Each row is a point. Examples show where two turns around zero, p and q, send a point. Write where each new point lands after one turn and then the other. Backwards means that the second turn is done in reverse. Each puzzle has new turns, and all numbers are rounded.

Turn p:
0.12; 0.62; 1.31 -> -0.07; -1.13; 0.91
-1.96; 1.24; -2.63 -> 1.05; 3.23; 0.88
0.50; -1.64; 0.86 -> -1.32; -0.92; -1.05
1.35; -0.23; 0.46 -> 0.33; -1.18; -0.76
Turn q:
1.24; 0.51; 1.40 -> -0.15; 1.60; 1.08
1.20; -2.03; -2.25 -> -1.00; 0.30; -3.09
-1.73; 0.17; 0.58 -> 1.29; -1.11; 0.68
-0.71; 1.35; 0.28 -> -0.13; -0.78; 1.33
Where do these land?
p, then q backwards: -0.48; 0.17; 0.23 -> 0.16; 0.49; 0.21
q, then p: 1.94; 1.45; -1.07 -> -1.05; 1.31; 2.04
q, then p backwards: -0.93; 0.96; -0.13 -> 0.16; 0.57; 1.21
p, then q: -0.55; 1.01; 2.09 -> 2.16; 1.02; 0.09
p, then q backwards: 0.59; -3.58; -1.38 -> 2.10; -2.05; -2.54
p, then q: -0.57; -0.01; 0.26 -> 0.44; -0.14; 0.43

Turn p:
4.77; 0.81; 3.27; 0.62; 0.69; -0.28 -> -1.71; -1.46; 2.73; -0.88; -3.45; -3.14
-0.96; -1.85; -0.88; 0.01; -0.95; -1.01 -> 0.86; 1.75; -0.20; 0.32; -0.29; 1.74
-0.48; 0.06; -1.00; 0.96; 0.49; 1.24 -> 0.18; 0.76; -0.46; 0.07; 1.49; -0.94
-1.73; 0.35; -0.17; 0.26; -1.22; 0.21 -> 0.21; 0.23; -1.07; -1.18; 0.92; 1.13
-0.15; 1.04; -1.21; 0.17; 0.28; -0.85 -> 1.56; -0.65; -0.61; 0.27; 0.16; -0.28
0.06; -0.55; -0.06; -2.78; -0.74; 1.47 -> -1.13; -0.80; 1.81; 0.63; 1.39; 1.80
-1.53; 0.14; 0.06; 0.75; 1.44; -0.79 -> 0.02; 0.17; -2.21; 0.77; -0.23; -0.28
Turn q:
-1.14; 1.01; -0.94; 0.77; -0.91; 0.61 -> 0.00; 0.24; -0.60; 0.42; 1.83; 1.04
-1.66; -0.44; 0.40; -2.31; 0.48; 0.82 -> 1.18; -0.91; 0.89; 0.22; 1.24; -2.17
-0.91; -2.76; -0.41; -0.14; 4.36; 0.50 -> 2.92; -3.62; 1.26; -1.41; -1.64; 0.06
1.91; 0.84; 0.37; 0.69; -1.94; 0.77 -> -1.65; 1.78; 0.34; 1.55; -0.37; 0.87
-0.06; 1.20; 0.65; 0.34; 2.62; -0.44 -> 2.37; 0.03; -1.27; -0.16; -1.33; 0.00
0.92; -0.46; -0.07; 0.87; -1.86; -0.49 -> -2.19; 0.50; -0.01; 0.03; -0.12; 0.67
-0.95; -0.17; 0.90; 0.78; -0.88; -0.46 -> -1.00; -0.68; -1.24; 0.38; 0.39; -0.24
1.89; 0.79; -0.89; -0.98; -1.87; -1.31 -> -1.63; 2.66; 0.61; -1.01; 0.00; -0.22
Where do these land?
q, then p backwards: 0.71; 0.34; 1.07; 0.76; 1.57; 0.26 -> 0.14; -0.11; -0.10; -0.02; 0.43; -2.15
q, then p: -3.01; 1.49; -0.07; 1.13; -3.93; 0.56 -> 0.58; 0.79; -3.36; 2.94; 1.68; -2.15
p, then q backwards: 2.02; -0.71; 1.67; 0.18; -1.44; 0.55 -> 2.03; -1.74; -0.89; -1.13; -0.30; -0.70
p, then q: -0.49; 2.27; -0.71; 0.43; 0.52; -1.79 -> -1.33; 0.27; 1.97; -1.54; -0.80; 0.92
p, then q: 1.08; 0.35; -0.48; 0.62; 2.06; 0.06 -> -1.06; -0.04; -1.46; -1.37; -0.77; 0.64
q, then p: 1.61; -1.16; -1.90; -1.35; 0.40; 0.55 -> -2.38; -1.42; 0.41; -0.88; -0.97; 0.54
q, then p: -0.38; -2.66; 0.18; -0.42; 0.30; -0.26 -> -1.07; 1.12; 0.08; 0.47; -1.09; 1.95
q, then p: -1.55; 0.08; 0.23; -1.35; 0.52; 0.07 -> 0.51; 0.02; 0.31; 1.30; -1.55; -0.34
